Rows are points. To make a cloud, some directions were put in groups of two or more. Within a group, all points are equally far from the middle, so they leave a hole (a ring in 2 directions, a hollow ball in 3). The other directions are filled evenly. Then the cloud was stretched, turned, moved and blurred a little. How many holes are there, and how many directions does each take, smallest first?
(in the rows, 128 means zero)

Cloud (22 x 3):
173, 138, 103
105, 94, 92
143, 114, 114
154, 130, 81
143, 139, 110
132, 168, 145
165, 135, 127
172, 123, 155
109, 106, 87
122, 103, 53
144, 90, 102
132, 176, 124
148, 99, 153
172, 86, 125
83, 112, 146
170, 89, 127
131, 141, 113
90, 129, 146
167, 175, 89
130, 120, 69
160, 96, 147
136, 166, 96
Holes: 0

Cloud (32 x 4):
149, 87, 109, 177
173, 126, 160, 129
175, 139, 121, 115
150, 179, 108, 147
105, 101, 118, 115
118, 111, 157, 111
128, 149, 166, 108
131, 106, 112, 193
148, 115, 102, 179
161, 140, 91, 138
123, 129, 99, 172
99, 107, 162, 187
132, 160, 83, 148
162, 146, 88, 132
132, 115, 81, 111
162, 147, 173, 148
134, 171, 130, 169
160, 146, 134, 188
138, 178, 154, 137
165, 151, 111, 160
155, 163, 132, 170
145, 169, 160, 124
104, 133, 167, 179
126, 142, 92, 164
103, 121, 140, 191
95, 121, 152, 133
136, 91, 104, 130
124, 190, 107, 144
115, 130, 184, 168
147, 103, 129, 99
159, 92, 110, 174
164, 130, 173, 135
Holes: 1 (3)

Cloud (56 x 6):
172, 189, 116, 116, 160, 170
102, 125, 150, 126, 98, 160
135, 176, 66, 123, 164, 163
135, 110, 136, 166, 98, 93
101, 89, 104, 149, 150, 108
111, 189, 112, 141, 121, 113
129, 121, 124, 118, 162, 120
151, 154, 58, 97, 138, 88
171, 169, 137, 139, 121, 82
158, 102, 93, 103, 94, 121
126, 110, 106, 154, 179, 111
134, 146, 61, 167, 153, 180
164, 163, 70, 128, 142, 101
124, 99, 152, 111, 131, 139
156, 134, 94, 163, 131, 178
169, 96, 131, 121, 166, 114
200, 145, 104, 121, 103, 105
136, 107, 97, 147, 146, 174
192, 94, 118, 127, 140, 167
97, 121, 133, 144, 141, 122
187, 157, 113, 126, 170, 148
173, 120, 105, 105, 145, 114
99, 133, 118, 87, 97, 148
104, 106, 134, 138, 112, 133
200, 111, 113, 82, 117, 117
99, 70, 109, 143, 131, 135
162, 163, 117, 145, 141, 118
140, 128, 83, 122, 180, 136
158, 149, 137, 132, 168, 134
145, 105, 85, 124, 144, 192
125, 81, 167, 92, 141, 119
116, 144, 136, 155, 128, 86
151, 139, 84, 129, 106, 100
143, 168, 65, 101, 166, 110
79, 83, 119, 100, 128, 132
148, 102, 147, 171, 188, 107
124, 156, 134, 126, 118, 77
147, 132, 79, 169, 129, 107
192, 145, 96, 135, 104, 115
166, 144, 130, 101, 121, 89
146, 106, 90, 148, 104, 126
147, 100, 103, 151, 139, 162
162, 95, 131, 131, 119, 184
143, 191, 99, 129, 150, 164
165, 132, 125, 89, 131, 163
110, 115, 119, 130, 94, 170
175, 127, 137, 82, 103, 166
160, 139, 140, 128, 135, 88
155, 59, 94, 97, 163, 145
191, 80, 105, 124, 135, 151
72, 153, 100, 202, 118, 129
127, 78, 67, 112, 152, 129
115, 100, 96, 153, 139, 133
108, 109, 129, 92, 117, 149
105, 170, 134, 123, 109, 127
163, 164, 91, 88, 152, 112
Holes: 0

Cloud (82 x 8):
145, 94, 109, 211, 140, 129, 101, 112
71, 131, 99, 148, 130, 170, 107, 78
87, 180, 103, 136, 161, 115, 150, 143
125, 125, 173, 178, 138, 149, 71, 92
130, 90, 143, 108, 128, 84, 114, 79
118, 121, 182, 151, 94, 111, 123, 124
153, 123, 142, 157, 145, 82, 68, 94
136, 168, 126, 103, 158, 148, 126, 135
131, 154, 67, 140, 155, 116, 106, 81
173, 76, 158, 170, 131, 115, 96, 120
80, 132, 70, 136, 126, 138, 175, 114
129, 150, 114, 128, 189, 134, 79, 89
121, 130, 96, 156, 144, 141, 54, 84
154, 134, 105, 173, 124, 159, 113, 130
154, 98, 165, 168, 92, 119, 102, 82
138, 102, 100, 144, 88, 117, 104, 90
85, 151, 87, 119, 153, 161, 134, 85
153, 104, 148, 151, 96, 166, 133, 79
151, 105, 142, 156, 160, 89, 76, 130
105, 89, 119, 151, 163, 116, 123, 162
110, 138, 62, 156, 145, 125, 160, 91
161, 119, 128, 103, 142, 102, 179, 86
138, 105, 108, 110, 104, 141, 97, 120
99, 138, 101, 127, 197, 130, 149, 119
105, 89, 109, 176, 96, 125, 130, 124
112, 134, 98, 143, 118, 127, 67, 106
113, 107, 125, 181, 183, 165, 125, 115
85, 120, 80, 109, 137, 161, 170, 114
102, 74, 141, 174, 164, 157, 119, 95
111, 87, 112, 87, 152, 114, 114, 116
92, 111, 140, 169, 186, 154, 101, 122
98, 146, 81, 110, 176, 132, 97, 134
141, 91, 146, 115, 120, 99, 85, 89
139, 104, 153, 161, 126, 91, 119, 151
134, 137, 132, 160, 124, 179, 80, 70
152, 110, 129, 205, 152, 121, 92, 120
112, 128, 93, 112, 165, 156, 162, 80
117, 120, 121, 109, 192, 150, 141, 92
110, 98, 94, 123, 109, 156, 169, 92
110, 124, 135, 157, 157, 158, 64, 162
112, 113, 88, 147, 135, 115, 172, 155
137, 70, 108, 151, 129, 158, 162, 102
145, 157, 111, 126, 164, 83, 101, 113
90, 99, 112, 184, 143, 104, 117, 84
119, 130, 147, 178, 125, 175, 77, 75
128, 171, 123, 101, 155, 108, 131, 168
166, 119, 153, 161, 146, 150, 161, 93
131, 110, 81, 183, 125, 158, 74, 80
123, 108, 172, 145, 108, 108, 126, 67
149, 135, 129, 154, 96, 154, 88, 93
122, 113, 162, 123, 176, 112, 118, 68
76, 105, 172, 138, 149, 114, 148, 114
97, 75, 140, 131, 170, 143, 134, 130
124, 115, 70, 147, 115, 99, 165, 101
86, 98, 88, 160, 106, 155, 109, 111
145, 85, 121, 150, 123, 129, 191, 94
134, 115, 94, 82, 137, 113, 125, 137
146, 84, 184, 135, 137, 126, 90, 95
158, 130, 118, 133, 93, 147, 114, 105
118, 158, 146, 85, 149, 147, 88, 141
125, 108, 90, 119, 116, 77, 148, 84
137, 105, 124, 126, 89, 154, 131, 141
106, 160, 122, 139, 134, 175, 164, 115
120, 92, 122, 163, 121, 93, 157, 143
125, 94, 140, 141, 117, 131, 192, 122
96, 88, 153, 116, 98, 118, 104, 115
135, 92, 161, 138, 128, 182, 107, 85
129, 121, 154, 130, 185, 151, 147, 114
137, 83, 132, 144, 177, 129, 171, 96
145, 104, 143, 165, 150, 155, 175, 85
160, 151, 125, 136, 119, 136, 150, 73
89, 105, 96, 159, 147, 180, 86, 129
68, 96, 115, 132, 96, 122, 125, 107
67, 115, 147, 84, 132, 157, 118, 109
118, 79, 146, 136, 129, 168, 157, 125
118, 110, 156, 129, 141, 124, 107, 45
143, 86, 104, 122, 102, 129, 103, 83
150, 106, 151, 105, 150, 71, 152, 94
152, 146, 147, 136, 149, 151, 150, 133
125, 140, 153, 166, 129, 115, 152, 63
75, 126, 134, 94, 148, 93, 180, 117
159, 103, 84, 126, 171, 84, 141, 118
Holes: 2 (3, 4)

Cloud (106 x 9):
174, 110, 80, 73, 121, 117, 126, 127, 134
148, 136, 124, 147, 152, 190, 145, 144, 142
189, 128, 130, 113, 98, 144, 115, 122, 110
107, 152, 167, 112, 147, 170, 124, 114, 102
137, 65, 181, 90, 113, 140, 150, 117, 142
133, 80, 123, 136, 183, 95, 163, 156, 140
142, 174, 137, 115, 108, 159, 137, 110, 119
117, 174, 126, 186, 86, 96, 92, 165, 83
137, 117, 94, 113, 153, 134, 110, 159, 168
142, 141, 111, 126, 125, 152, 137, 193, 151
99, 156, 151, 195, 101, 99, 131, 178, 144
124, 147, 77, 168, 145, 159, 81, 119, 119
105, 90, 136, 152, 102, 170, 145, 188, 150
131, 164, 141, 136, 60, 112, 124, 139, 60
114, 117, 151, 143, 158, 130, 162, 99, 86
147, 111, 154, 126, 104, 137, 160, 91, 140
116, 112, 107, 77, 128, 183, 148, 137, 125
86, 141, 91, 86, 141, 181, 162, 101, 139
110, 98, 201, 140, 121, 132, 91, 95, 107
92, 136, 152, 167, 75, 144, 108, 143, 128
117, 80, 117, 169, 155, 109, 138, 153, 106
125, 179, 131, 107, 117, 141, 172, 162, 108
184, 130, 66, 131, 146, 161, 155, 131, 143
92, 113, 158, 123, 87, 133, 139, 133, 108
198, 124, 119, 145, 92, 132, 130, 96, 135
106, 88, 168, 143, 101, 114, 111, 116, 161
122, 115, 153, 115, 156, 155, 163, 87, 111
110, 73, 126, 112, 80, 182, 133, 153, 156
74, 74, 164, 128, 138, 116, 116, 108, 116
104, 108, 145, 95, 72, 158, 177, 108, 143
121, 155, 160, 94, 156, 123, 134, 121, 83
105, 165, 167, 147, 96, 81, 174, 114, 145
142, 179, 132, 165, 94, 124, 80, 151, 94
131, 159, 62, 171, 127, 124, 98, 146, 130
113, 99, 151, 191, 97, 155, 112, 135, 146
109, 175, 165, 100, 100, 139, 158, 158, 78
83, 129, 177, 160, 158, 109, 141, 115, 138
148, 155, 79, 173, 109, 101, 94, 184, 139
117, 97, 99, 84, 89, 129, 164, 109, 126
144, 105, 80, 93, 133, 128, 159, 186, 98
150, 164, 104, 148, 175, 119, 150, 121, 100
124, 152, 128, 154, 51, 167, 117, 132, 110
132, 114, 123, 123, 151, 145, 157, 69, 135
122, 76, 139, 140, 108, 109, 130, 175, 118
138, 113, 143, 177, 150, 108, 84, 118, 113
160, 140, 168, 119, 114, 145, 129, 99, 87
108, 109, 135, 157, 135, 78, 146, 156, 111
90, 93, 143, 129, 82, 119, 90, 118, 122
135, 112, 159, 133, 141, 132, 148, 110, 118
114, 70, 124, 111, 125, 132, 169, 130, 83
136, 150, 136, 84, 153, 131, 170, 87, 133
127, 167, 93, 117, 139, 133, 136, 105, 67
110, 147, 110, 126, 126, 130, 181, 175, 88
130, 71, 166, 136, 117, 127, 90, 88, 85
106, 102, 148, 119, 100, 151, 117, 199, 141
179, 139, 121, 130, 116, 132, 125, 113, 147
167, 107, 99, 136, 151, 119, 131, 95, 105
80, 89, 150, 91, 117, 144, 104, 166, 125
85, 140, 163, 175, 90, 134, 124, 93, 115
128, 82, 128, 148, 173, 124, 123, 128, 148
130, 63, 101, 129, 102, 144, 133, 72, 126
129, 81, 85, 133, 122, 98, 133, 173, 94
155, 180, 116, 161, 68, 158, 131, 151, 61
112, 112, 96, 178, 102, 159, 142, 82, 65
120, 145, 97, 193, 91, 183, 92, 155, 88
174, 151, 127, 161, 113, 150, 152, 101, 150
120, 120, 138, 164, 170, 137, 125, 97, 76
103, 115, 159, 138, 80, 163, 153, 159, 121
125, 93, 126, 141, 154, 158, 154, 96, 132
137, 98, 151, 110, 148, 116, 150, 109, 142
111, 90, 65, 120, 156, 154, 92, 149, 146
109, 81, 101, 124, 105, 139, 144, 105, 83
108, 70, 87, 133, 116, 163, 94, 151, 83
112, 97, 126, 85, 87, 136, 151, 139, 122
109, 128, 113, 127, 119, 82, 177, 122, 119
101, 90, 96, 145, 123, 85, 114, 86, 113
152, 138, 118, 180, 120, 171, 102, 75, 117
119, 94, 156, 173, 136, 152, 127, 139, 165
124, 101, 167, 101, 145, 189, 113, 112, 89
101, 157, 176, 165, 105, 102, 167, 146, 83
114, 122, 79, 120, 107, 104, 124, 115, 92
118, 139, 138, 170, 112, 121, 179, 139, 113
126, 81, 154, 130, 127, 173, 127, 86, 127
159, 164, 106, 153, 129, 150, 119, 109, 104
74, 161, 159, 108, 121, 175, 127, 123, 84
133, 73, 130, 78, 99, 125, 197, 145, 132
116, 96, 149, 103, 143, 97, 170, 101, 138
158, 190, 108, 138, 100, 138, 142, 132, 87
64, 131, 146, 170, 113, 129, 110, 131, 92
105, 169, 91, 132, 130, 133, 177, 159, 137
133, 121, 108, 200, 100, 152, 147, 121, 87
179, 137, 133, 168, 118, 122, 111, 108, 96
128, 104, 134, 72, 120, 165, 108, 126, 162
132, 116, 50, 127, 139, 179, 113, 112, 106
155, 120, 165, 64, 101, 146, 120, 133, 110
183, 141, 165, 112, 85, 142, 105, 138, 79
115, 104, 177, 124, 153, 127, 85, 97, 88
113, 128, 111, 153, 113, 138, 191, 148, 141
133, 128, 160, 57, 100, 123, 127, 161, 164
113, 68, 155, 140, 84, 122, 93, 112, 90
145, 84, 112, 114, 139, 152, 77, 94, 153
172, 104, 96, 131, 166, 91, 97, 140, 101
153, 110, 174, 158, 79, 117, 121, 110, 77
121, 139, 112, 184, 94, 138, 156, 100, 71
107, 96, 103, 166, 85, 176, 104, 158, 170
107, 146, 109, 123, 112, 58, 175, 114, 132
Holes: 1 (2)

Cloud (97 x 9):
136, 174, 118, 144, 133, 153, 118, 113, 73
137, 72, 120, 95, 132, 102, 157, 143, 106
149, 116, 187, 190, 111, 133, 168, 148, 134
141, 154, 93, 177, 156, 118, 142, 158, 157
91, 120, 112, 84, 173, 170, 104, 146, 123
129, 125, 150, 194, 106, 102, 174, 138, 95
130, 80, 112, 125, 89, 97, 153, 172, 97
115, 190, 178, 152, 117, 117, 146, 176, 143
89, 108, 111, 91, 174, 160, 131, 134, 151
116, 92, 117, 143, 150, 181, 154, 108, 151
144, 73, 64, 154, 143, 135, 114, 132, 152
122, 88, 98, 126, 148, 181, 158, 108, 119
134, 168, 75, 146, 177, 172, 133, 109, 124
135, 81, 129, 119, 144, 116, 126, 154, 183
112, 103, 161, 130, 150, 89, 173, 174, 115
128, 155, 118, 129, 175, 112, 112, 96, 144
88, 159, 140, 135, 169, 142, 96, 120, 130
125, 162, 127, 94, 118, 138, 137, 211, 152
102, 179, 152, 158, 99, 127, 142, 172, 104
130, 190, 94, 118, 181, 159, 109, 129, 144
133, 171, 117, 92, 136, 120, 110, 167, 92
95, 106, 113, 81, 176, 137, 134, 120, 122
133, 92, 124, 189, 133, 102, 182, 179, 141
136, 147, 76, 136, 141, 114, 110, 93, 76
139, 182, 167, 125, 127, 148, 140, 111, 97
104, 178, 163, 134, 128, 120, 129, 175, 100
106, 126, 145, 79, 121, 130, 127, 136, 160
151, 161, 133, 158, 106, 140, 174, 92, 133
156, 90, 124, 169, 134, 99, 168, 129, 177
114, 83, 115, 152, 139, 95, 158, 147, 176
113, 112, 183, 138, 145, 92, 159, 181, 122
129, 160, 67, 148, 119, 131, 92, 103, 116
156, 110, 90, 178, 164, 106, 105, 137, 153
118, 139, 70, 122, 103, 104, 92, 162, 116
105, 89, 51, 110, 141, 120, 123, 126, 88
168, 131, 95, 158, 145, 138, 92, 91, 139
151, 153, 113, 147, 72, 87, 165, 121, 140
108, 147, 96, 124, 125, 84, 123, 144, 156
106, 109, 137, 130, 202, 134, 122, 108, 135
148, 149, 88, 94, 113, 120, 146, 160, 186
98, 125, 137, 95, 160, 115, 171, 116, 113
143, 131, 90, 155, 186, 130, 141, 83, 135
123, 130, 120, 76, 171, 174, 135, 158, 109
107, 124, 77, 90, 126, 130, 178, 127, 92
123, 166, 40, 121, 149, 138, 128, 108, 111
89, 117, 135, 163, 114, 123, 177, 152, 81
88, 149, 101, 111, 137, 106, 149, 190, 114
92, 163, 136, 134, 73, 132, 155, 187, 127
111, 91, 124, 117, 196, 141, 148, 150, 106
136, 150, 84, 104, 81, 110, 177, 123, 155
143, 146, 69, 114, 116, 151, 124, 112, 78
113, 102, 106, 162, 155, 87, 120, 133, 155
154, 160, 89, 88, 152, 124, 108, 142, 91
159, 109, 96, 159, 112, 142, 158, 171, 110
100, 170, 104, 177, 172, 148, 139, 131, 104
157, 128, 96, 120, 146, 144, 79, 175, 127
99, 143, 89, 146, 191, 118, 132, 112, 109
146, 78, 112, 164, 177, 137, 98, 109, 96
145, 166, 125, 115, 114, 176, 165, 124, 175
161, 162, 141, 101, 90, 147, 132, 113, 134
168, 75, 123, 122, 144, 115, 170, 122, 153
144, 173, 83, 128, 148, 127, 162, 142, 96
111, 116, 193, 148, 144, 131, 143, 143, 175
137, 186, 126, 117, 156, 185, 124, 114, 96
86, 178, 95, 145, 119, 140, 147, 164, 98
137, 136, 87, 179, 163, 96, 138, 138, 95
142, 85, 132, 162, 172, 117, 116, 103, 84
97, 130, 128, 113, 92, 139, 189, 131, 100
108, 69, 86, 163, 138, 138, 101, 133, 123
100, 88, 63, 134, 106, 109, 140, 154, 154
112, 158, 120, 170, 100, 129, 135, 101, 145
147, 150, 119, 161, 102, 78, 133, 155, 95
132, 75, 73, 146, 146, 165, 128, 106, 130
150, 142, 106, 148, 118, 94, 129, 88, 145
84, 117, 157, 135, 134, 134, 168, 151, 177
119, 147, 61, 114, 128, 113, 153, 127, 76
146, 153, 129, 152, 133, 140, 129, 79, 88
132, 185, 186, 153, 106, 116, 141, 167, 133
133, 145, 135, 196, 126, 110, 181, 164, 154
123, 142, 121, 163, 134, 72, 113, 165, 129
115, 188, 96, 130, 126, 171, 90, 137, 124
95, 94, 100, 162, 156, 110, 149, 167, 158
132, 92, 125, 85, 123, 99, 151, 159, 102
135, 131, 49, 144, 125, 166, 117, 151, 123
109, 104, 98, 168, 183, 157, 142, 128, 154
139, 137, 129, 150, 111, 73, 189, 123, 117
102, 165, 145, 107, 111, 102, 131, 169, 165
120, 151, 54, 107, 149, 156, 135, 171, 129
126, 94, 82, 80, 145, 121, 160, 138, 100
96, 124, 73, 127, 108, 89, 143, 154, 154
129, 186, 130, 110, 105, 135, 100, 168, 162
113, 171, 117, 121, 149, 109, 103, 130, 155
116, 110, 113, 127, 106, 143, 187, 195, 127
151, 139, 89, 66, 123, 120, 139, 110, 143
74, 112, 70, 138, 131, 132, 147, 170, 131
136, 166, 113, 153, 152, 170, 146, 78, 109
106, 122, 101, 102, 109, 136, 193, 161, 101
Holes: 3 (3, 3, 3)
